Each row of a before or after table is a point. The points were changed in one or more steps. Then noise was added and the rows were shuffled. The steps act on how far a point lies along the listed directions, d1 being the first. Name the steps. A step turns or swaps two directions, mirrors them in a line or flattens them onto one, adds a multiple of one to another, or multiplies one. Angles are multiples of 10 degrees, from the lower direction toward the higher: turns from -170 to 170, lines from 10 to 170 but not 90. Use the fewest steps. Two steps may share a direction if one is a turn and the other turns, adds or multiplies; they go together, in the order done. Otherwise the lowest direction goes first.

Directions:
(1): [ 2.5  0.6 -4.0]
(2): [-2.3  4.0 -0.9]
(3): [3.3 2.4 2.5]
Before:
[[-0.3  4.3  3.4]
 [ 1.7  0.4  0.2]
 [-3.1 -4.1  2.2]
 [ 1.3 -0.3  4.4]
 [-1.8 -7.3 -4.2]
 [-3.2  6.3 -3.6]
 [-0.7 -1.8 -2.0]
 [-0.7 -1.0  0.7]
 [-0.5  0.0  2.0]
 [-1.9  5.1  3.1]
 [-1.0  3.9 -0.1]
 [ 0.4  1.6 -0.4]
 [-3.5 -1.4 -1.5]
 [-0.8  0.3  2.3]]
After:
[[ 2.3 -1.5 -3.8]
 [-1.1 -1.3  2.2]
 [-2.9 -5.8  5.7]
 [ 0.6  3.2 -4.4]
 [-1.1  4.0 -4.8]
 [-2.7 -4.7 -1.8]
 [ 0.0 -0.6 -2.0]
 [ 1.8  0.2  0.2]
 [-0.3 -0.2 -2.4]
 [-3.9 -0.8  1.1]
 [-0.6 -1.3 -0.6]
 [-0.9  3.7 -1.3]
 [-3.8  7.2  0.7]
 [ 0.4  1.7  0.0]]
Steps: mirror d1 and d3 in the line at 60 degrees

Directions:
(1): [ 3.7 -0.6 -1.3 -2.6 -4.4  3.7 -2.1 -0.7]
(2): [-3.5  1.6  1.7  0.9 -2.5 -0.8 -3.4 -4.9]
(3): [ 0.2 -5.0 -3.7  2.0  1.0  0.1  1.0 -3.9]
(4): [-2.9 -1.1 -3.3 -2.0 -4.1 -3.7  0.7  2.4]
(5): [ 1.6 -4.7  5.0 -1.1 -0.9 -2.8 -0.7  0.3]
Before:
[[ 5.0 -5.3 -0.6 -1.1 -3.3  0.8 -0.2  1.6]
 [-2.4 -0.7  0.7  1.9 -0.7 -3.8  0.4  0.4]
 [-0.5 -2.5  3.4 -0.5 -2.4  0.3 -0.9  3.3]
 [ 0.6 -1.7  7.0  2.0  0.4 -2.5 -1.9 -0.3]
 [-3.1  4.3 -6.3  0.2 -3.0  1.3 -4.8 -4.6]
 [ 1.2 -4.9 -2.1 -3.3 -3.3 -3.2  0.3 -1.1]
 [-2.6 -1.6 -4.2  3.2 -1.8  1.8 -2.2 -5.8]
 [-1.8 -2.0  7.2 -1.6 -2.5 -5.1 -2.2 -0.6]
 [ 2.2 -3.5  0.3  1.3 -1.1 -1.2 -0.7 -0.9]
 [-2.7  2.0 -1.1  2.0 -1.4  1.2 -2.5 -7.2]]
After, 10 rows:
[[ 3.2 -0.7  2.7  1.0  0.2  0.1 -0.8  0.6]
 [ 0.2  4.9 -5.9  1.5  1.1  4.6 -3.5 -4.3]
 [ 0.0 -5.6  0.8  0.8 -1.5  0.7  0.1  1.3]
 [ 6.3 -4.1  2.7  0.0 -1.5  2.7 -1.5 -0.4]
 [-0.1 -2.4  2.8  0.3 -1.3 -4.3  0.5  4.2]
 [-0.4 -0.7  1.2  3.0  1.7 -1.6  0.8  0.0]
 [ 1.0  4.9  0.8  2.1  1.8  5.3 -2.2 -1.2]
 [ 5.3 -3.2  2.3 -0.3  2.6  2.0 -0.3 -3.7]
 [-0.4  5.7 -1.0  0.4 -0.3  2.5 -0.6 -1.0]
 [ 0.8 -5.4  1.4 -0.9  0.4 -3.5  1.5  0.7]]
Steps: add 0.3 times d1 to d4; turn d3 and d4 by -120 degrees; flatten d2 and d5 onto the line at 110 degrees
